Every row gives one point. To make a cloud, some directions were put in groups of two or more. Within a group, all points are equally far from the middle, so they leave a hole (a ring in 2 directions, a hollow ball in 3). The other directions are filled evenly. Then the cloud was stretched, turned, moved and blurred a little. Count the holes, and give their numbers of directions, smallest first.

Cloud, 14 rows:
30; 7
9; -50
9; 29
-21; 17
-60; -29
30; -9
-6; -2
-6; 13
17; -31
-43; -6
19; -45
41; -48
-8; 50
8; 44
Holes: 0

Cloud, 15 rows:
19; -41
27; 32
-18; 10
12; -36
2; 14
-12; 50
20; 51
18; 24
-24; 44
-42; -2
-33; -11
48; -31
-60; 32
42; -40
51; -46
Holes: 0

Cloud:
9; 47; 19
-6; -5; -36
-18; -9; -19
-46; 29; 9
-38; 3; -6
33; 22; 7
15; 15; 40
-34; -8; 0
38; 11; -9
-19; 19; -47
23; 18; 24
8; 47; 19
-48; 15; 9
19; 27; 31
-12; 45; 43
2; 51; 13
-54; 4; 19
0; 29; 60
32; 3; -10
21; 38; 19
Holes: 1 (2)

Cloud, 29 rows:
-29; -42; -11; 0
-39; 13; -20; -9
-6; -43; -18; 18
-48; -52; 6; -8
5; 34; -53; 12
10; 52; 9; 19
-2; -15; -21; 16
-54; -1; -28; 49
-21; 36; 1; 17
-36; -27; -36; -12
0; 2; -21; -28
-34; 30; 14; 7
-44; -10; -33; -43
13; -41; 33; 5
-58; -60; -13; 11
34; 36; -44; 21
20; -23; 3; 27
2; 40; -44; -11
-46; 16; 30; 57
1; -36; -21; -8
-3; -22; 30; -36
-25; 14; -29; 0
19; -13; 45; -35
19; -1; 20; -31
-19; -41; 15; 23
-18; -3; -20; 29
22; -43; -16; 2
-36; -43; 35; 10
-41; -35; -4; -18
Holes: 0

Cloud (30 x 4):
-20; -3; 58; 15
5; 22; -19; 5
-5; -38; -29; -7
-39; -20; 22; -32
-23; -25; 47; -33
-43; -4; 8; 46
-22; 26; 16; -4
-17; -31; -22; 9
-39; -29; 26; 7
-27; 35; 20; 25
15; 16; 41; -22
-2; -43; 14; 32
14; -2; -19; 51
-10; -41; -9; 21
1; -18; -27; 23
-28; 24; 45; 26
25; 10; -12; -38
24; 28; 20; -9
13; 2; -29; -15
10; -6; -33; -23
17; 19; 53; 13
2; 17; 60; 17
-29; -4; 37; -29
10; -33; 33; 40
14; -6; 51; -28
43; -8; 4; -29
41; 11; 15; 16
5; 4; 44; -41
16; 14; -5; -51
33; -31; 28; -15
Holes: 1 (3)
